Each row of a before or after table is a point. The points were changed in one or more steps. Then noise was added and the rows were shuffled. The steps act on columns, c1 being the first. What was done? A step turns or swaps two columns, mirrors them in a line or flattens them onto one, adds a multiple of one to another, or multiplies or shifts one. Angles are multiples of 10 degrees, from the lower column toward the higher: turns from -170 to 170, lines from 10 to 170 but not 90. Use the fewest steps. Two steps may share a column if one is a turn and the other turns, adds or multiplies; they go together, in the order done. Otherwise the lowest column goes first.
In the rows, zero is written as 128.

Before (10 x 3)
[[153  80 128]
 [147 159 114]
 [136 155 151]
 [133 134 119]
 [154 117 126]
 [ 61 155 143]
 [149 160 123]
 [123 149 115]
 [121 161 122]
 [126 160 116]]
After (10 x 3)
[[133 141 121]
 [145 204 116]
 [ 61 196 142]
 [123 211 123]
 [125 208 114]
 [136 198 151]
 [154   9 128]
 [156 100 128]
 [123 183 112]
 [149 209 122]]
Steps: multiply c2 by 2.5

Before (13 x 8)
[[114 173 109 132 186  90  75 117]
 [155 164 177 103 101 115 119 197]
 [ 89 103 108 143 124 136  95 127]
 [138 159  54 162 191  71 208 117]
 [169 128 168 139  73  77  94 129]
 [186 163 105 204 145 107  57 166]
 [115 144 173 179 144 191  46 131]
 [112 149 128 149 196  78 124 146]
 [129 154 112 106 137 146 131  74]
 [124 178  87 108 137 118  66 197]
 [159 115 198  94  11 143  56 213]
 [ 81 191 113 162  78 132 110 118]
 [177 127 172 101  22 150  77 181]]
After (13 x 8)
[[144  94 130 135  74  75 129 169]
 [147  57 165 207 144 108 163 105]
 [141  56 213  95  12 143 114 200]
 [128 128  75 105 137 143 153 114]
 [148  79 180  99  21 152 124 170]
 [135 208 116 163 190  70 158  52]
 [122  44 130 179 141 190 145 175]
 [127  66 198 108 134 119 179  86]
 [142 117 196 101 103 113 166 176]
 [123  77 116 132 188  89 174 108]
 [111  96 127 143 126 134 105 111]
 [124 122 146 152 195  76 152 128]
 [109 108 116 160  79 131 191 114]]
Steps: multiply c1 by 0.4; swap c2 and c7; swap c3 and c8

Before (8 x 11)
[[134 130 150 146 113 143 144 137  95 139 105]
 [167 170 116 122 151 191 141 125  71  95 137]
 [157 165 103 141 145 129 175 145 160 146  92]
 [ 55 106 109 140 102 128 132 193 154 145 129]
 [156 118  96 129 180 182 147 114 104 112  95]
 [ 44 180 137 143 133 131 149 136  81 127  98]
 [121  97 107 129 101 184 132 161 239 138 113]
 [118 101 108 170 174 177 172 112 140 201 144]]
After (8 x 11)
[[ 54 104 105 124 155 149 136  73 109 166 128]
 [123  96 107 136 151 157 133  99   7 149 113]
 [158 166 101 110 120 145 175 105 107 130  94]
 [117 103 108  75  99  98 172  83  84  66 143]
 [131 132 149 115 147  96 144 110 146 129 106]
 [156 119  98 109  79  69 147 148 113 130  98]
 [ 41 179 133 111 127  98 148 123 164 134  98]
 [167 173 116 126 101  45 140 153 133 147 137]]
Steps: turn c4 and c5 by 160 degrees; turn c6 and c9 by -140 degrees; turn c8 and c10 by 130 degrees

Before (10 x 18)
[[177  91 124 161 154 144 145 124 144  96 112  98 102 127 152 141 145 122]
 [146 137 110 121 114 124 152  81 123 174 113 104 133 100 136 113 122  95]
 [138 127 164  98 125 106 128 125 111 144 124 154 144 122 158  81 109 148]
 [107 133  93 150 174 151  90 128 110 122 164  98  89  65 123 114 121 125]
 [117 131 137 121 162 147 113 109 117 164 161 165 158 134  83 144 102 155]
 [ 98  98 116 147 157  93 153 101 144 125 115  89 165  68 111 139 163 156]
 [160 104 125 120 165  88 111 134 147 150 127 133 134 115 151 147 152  86]
 [144 110 120 112 126 131 134  81 147  93 165 134 169  80 129 119 129 164]
 [131 137 138 142 144 144 140 129 105 122 138 133 155 104 152 133  99 108]
 [146 116 140  82 156 103 129 130 177 161 135 123  89 126 147 115 123 103]]
After (10 x 18)
[[145 116 140  81 147  53 128 130 176 161 130 122  93 132 150 116 126 102]
 [159 105 122 120 154   9 110 134 145 151 122 133 145 120 147 111 128  87]
 [ 99  97 108 147 150  24 153 100 146 123  91  89 163  97 108 139 132 155]
 [107 131  95 150 160 197  89 128 111 121 119  97  89 118 140 138 134 126]
 [146 138 110 119 117 114 153  80 123 174 108 107 123 108 118 115 132  94]
 [145 111 122 113 125 137 134  82 145  93 126 134 151 125  98 115 131 163]
 [137 125 165  99 126  61 129 124 113 147 124 153 111 125  97  85 124 148]
 [177  92 121 160 146 175 143 124 143  95 119  97 116 119 162 115 129 123]
 [131 137 144 142 138 176 141 131 105 120 122 134 153 123 124 102 124 109]
 [115 130 141 121 151 186 112 109 118 163 150 165 162 145 107 169 127 155]]
Steps: flatten c3 and c17 onto the line at 170 degrees; multiply c5 by 0.7; multiply c6 by 3; flatten c11 and c14 onto the line at 40 degrees; turn c13 and c16 by -40 degrees; turn c15 and c16 by -70 degrees

Before (9 x 32)
[[175 134 136 106 152 145 190 100 181 159 114 143  85 127 160  71  95 132
   75 129  53 193 172 171 143 152 126 152  83 148 129 170]
 [169 107  78  91 116  96 127 148 193 119 229  97  74 151 119 105 207 177
  147 175  78 135  71 136 112 122 181  91 108  87 183 179]
 [125 136 204 135  49  99 106 212 102  88 148 156 104  94 145  84 136 139
   95 175 128 127 226 191 103 158 102 104 171 136 110 137]
 [166 104 141 107  88 202  71 140  92 205 106 155  86 114 145  97  94 109
  149 133 113 121 108 112 116  57 130 179  54 116 133 104]
 [139 133 136 149 112 119 139 187  98 123  96 136 134 155 114  91 102  82
   63 103 118 156 121 136 134 124 101  77 131 136 118  86]
 [126  85 124 147 112 118 137 175 140 147  93  87 127  87  99  68  57 170
  168  96 136 109 127 177 112 122 139 170 131  88 122 109]
 [ 99 158 198 166 152 116 222 187 150 101 148 154 144  42 203 133  60 132
  103 142  54 249 156 112 179  85 167 113  97 153  55 227]
 [ 65 145 133 140 112 146  82 132 179 153 157 130 135 127 167 125 148 111
  135 157 141 134  91 131  67 125 111 144 113 115  72  91]
 [158 169 167 111 125 212 189 168 169 155 191 129  73 138  72 165 167 120
  127 163 118 172  99 150 191 110 135 139 120 200 181  99]]
After (9 x 32)
[[126  84 126 172 114 115 142 131 140 144  92  86 128  91  98  65  51 171
  166 128 164 107 127 180 115 123 142 173 133  94 125 119]
 [171 132 135  95 153 146 192 124 173 159 114 147  87 128 164  74  98 127
   78  52 112 184 172 168 141 154 126 150  82 145 135 172]
 [165 104 145 113  85 203  66 127  90 203 110 157  85 114 148  99  98 110
  151 117 127 119 107 112 113  54 131 178  49 122 132 101]
 [162 174 170  75 123 215 191 127 169 156 188 125  71 134  75 168 166 121
  127 121  91 176 100 151 192 110 134 140 119 197 186  96]
 [138 134 137 147 115 122 141 128 101 120  94 136 136 155 112  90 104  84
   58 109 152 158 125 128 134 118 101  76 128 135 118  84]
 [120 136 204 133  45  98 108 130 100  83 148 155  99  96 149  81 132 137
   97 136  81 124 228 192 105 152 101 108 168 139 114 140]
 [ 67 142 130 150 113 145  82 128 180 146 160 125 133 129 169 126 148 112
  135 148  99 133  92 130  68 128 112 145 112 113  69  90]
 [ 99 158 195 153 149 116 225 127 149 103 146 151 141  43 202 134  57 129
  101  57 103 251 155 111 179  87 166 109 102 151  53 231]
 [168 104  80 120 119  97 126 131 192 120 225  97  74 149 123 104 204 179
  152  86  78 139  77 135 113 123 182  84 107  87 186 178]]
Steps: add -0.5 times c30 to c4; multiply c8 by 0; turn c20 and c21 by -80 degrees
